Each wall is flat, endless, passes through zero and stands at right angles to its row. A trip goes straight from one point to another. Which walls does it cross, in order?

Walls:
(1): [ 3.8 -1.8  0.4]
(2): [ 2.1  4.2 -1.2]
(3): [ 2.8  0.9 -6.0]
(4): [-2.7 -2.7  2.2]
(5): [-0.6  4.8  5.3]
(6): [ 4.5 -1.9 -0.5]
(7): [2.9 0.8 0.7]
Trips:
[-3.2  0.7  7.4] to [-2.9  6.5  2.7] -> 2, 4
[ 1.7 -2.5 -5.0] to [ 0.4 -1.7 -0.7] -> 4
[ 1.2  4.7 -0.1] to [ 6.1 -7.3 -2.3] -> 6, 1, 5, 2

Walls:
(1): [-3.2 -1.2  2.4  8.7  2.8 -0.2  1.9  3.9  3.2]
(2): [ 0.6 -0.9 -1.4  1.5 -3.6  1.9  1.1 -1.2 -4.6]
(3): [ 0.3 -3.4  5.4 -2.2 -1.2 -3.6  0.0  3.2  1.0]
(4): [ 5.0  0.4 -3.7 -1.5 -1.2 -4.0  0.7 -3.0  0.9]
(5): [-1.4 -4.5 -2.3  2.1  5.5  0.4 -1.4  1.2 -1.8]
(6): [-2.3 -7.0  6.2  1.7  0.2  4.3 -4.2 -4.0  6.1]
(7): [-0.7  2.0 -1.8 -8.6  6.9 -1.9  0.2 -2.3 -2.5]
(8): [-1.3  5.2 -1.0 -3.2  1.4  5.1 -1.7 -1.6  1.4]
(9): [-4.8 -4.6  0.2 -0.1  5.9 -0.6 -1.0  1.2 -2.5]
Trips:
[ 4.0  2.5 -0.7 -4.6  0.6  2.0 -0.1  1.0 -3.3] to [-2.9  0.6 -2.2 -2.7 -1.5 -2.6 -4.7 -8.7  1.2] -> 6, 2
[ 0.7  3.2 -0.9  3.9  3.6  0.5  2.4 -4.2 -4.5] to [-0.3 -1.5  3.3 -2.3  4.3  0.7 -1.6  1.3  2.2] -> 4, 2, 6, 3
[-2.0  3.7  5.5 -0.1  3.4  2.6  4.2  2.0 -0.6] to [-1.3 -2.7 -0.8  0.3 -1.1 -2.7  3.8  3.1  1.5] -> 8, 7, 5, 4

Walls:
(1): [-0.8 -2.0 -7.2  0.4 -2.5  1.9 -1.0  6.6  2.1 -0.4 -3.5  1.3  7.0  0.2
 -4.8 -2.3 -4.3 -2.9]
(2): [-0.9 -2.6  2.3  1.0 -4.0  2.0 -0.2 -0.9 -6.1 -5.0  4.3 -3.1 -6.1  0.7
 -2.7 -0.7 -2.4  2.6]
(3): [ 4.4 -5.2 -5.7 -1.6  2.0 -2.5 -2.2  2.9  3.5  7.5  1.3  0.0 -1.9  3.8
  1.7 -1.1  5.6  3.4]
(4): [ 3.6 -3.2  0.2 -4.4  0.2  0.9  5.5  6.9 -1.3  5.5 -1.9  4.7 -1.7 -2.8
 -1.0  6.0 -3.5  1.9]
(5): [ 5.1  1.2  5.3  0.9  2.4  5.4 -0.8 -4.7  1.2  2.2  2.7 -4.1  4.0 -2.8
 -0.9  2.1  2.3 -1.3]
Trips:
[-4.3 -0.2  1.4  1.4  2.0  0.2  1.2 -3.3 -3.7 -4.7  7.1 -0.8  1.9 -3.5
  0.0 -0.7 -0.7 -1.0] to [ 5.3 -2.7 -3.4  0.2  1.8 -3.5  0.7 -1.1  4.8 -7.0 -0.7 -1.8  0.2  2.7
  0.7  5.6 -2.4 -4.9] -> 1, 2, 5, 3
[-3.0  2.3  6.2  0.8  3.8  2.0  3.2  4.9  0.4  4.5 -1.0  3.1  2.1 -2.6
  2.3 -4.2 -0.2 -4.5] to [ 5.3 -4.8  0.2 -1.8  4.6 -3.2 -2.2 -0.1  4.8  3.1 12.0 -7.4 -2.2  4.7
  2.0  1.5  4.0 -0.2] -> 1, 3, 4, 2
[ 0.4  2.6 -1.6 -2.1 -1.0  3.1  7.4 -1.7  3.7  3.0 -2.1  3.7 -0.8 -1.5
  2.1 -3.2 -5.4 -2.1] to [ 3.1  4.1 -4.5  1.5  0.5  3.7 -0.7  6.7 -3.1 -0.9 -1.1  0.5  1.5  7.7
  3.4 -0.6 -4.3  4.8] -> 3, 2
[-7.5  1.7 -4.0  1.9 -1.1  1.2  1.7 -0.2 -2.5 -0.5  1.1 -3.4  2.3 -4.1
 -1.9 -2.6  0.3 -1.0] to [ 2.2 -0.3  4.4  2.3  3.0  1.3  2.7 -0.7 -1.1  1.9  1.3 -2.5 -1.6  2.6
  1.9 -1.8  1.1 -0.9] -> 5, 1, 3
[ 2.6  3.5 -2.1 -2.3 -0.5  4.9  1.4  1.0 -0.5  0.1  0.6 -1.3  2.1 -3.0
  0.5  2.2  0.6  6.2] to [ 1.2  0.1  0.7 -0.5  6.5 -3.9  2.5  2.3 -0.8  3.3  0.1 -3.4  3.3 -0.6
  2.9 -2.5  0.9  4.5] -> 1
[-3.0 -0.3  1.3  3.3 -4.7  0.5  2.1 -1.3  0.6  2.6  0.1 -0.1  0.4 -4.1
 -4.8  2.1  1.1  2.8] to [-0.1 -1.2  0.0  1.2  4.3  1.5 -3.8 -2.0 -5.3  5.7  5.3 -0.5  1.5 -1.9
 -0.7 -0.5 -3.1 -3.3] -> 1, 4, 3
[-0.3 -1.8 -3.5 -2.0 -5.9  1.4  8.7 -2.9  3.5  2.2 -0.8 -0.5  4.2 -4.6
 -4.1 -0.7 -0.1 -3.6] to [-2.9 -2.6 -1.3  8.1  5.0 -0.3 -0.1 -2.5  0.6 -1.2  0.1 -8.0  1.9 -0.5
 -7.8  1.9  2.5 -0.1] -> 4, 2
[-2.6  1.5 -2.4  0.6 -2.3 -3.7  2.7  0.7  0.9 -3.5 -1.9 -8.4 -1.6 -4.9
 -8.9  2.7 -6.1  5.3] to [-0.6 -1.3  2.1 -3.1  0.7 -3.2 -2.9  2.4 -6.8 -3.6  1.4 -1.3  3.2  1.5
  5.7  0.5 -4.2 -0.2] -> 4, 1
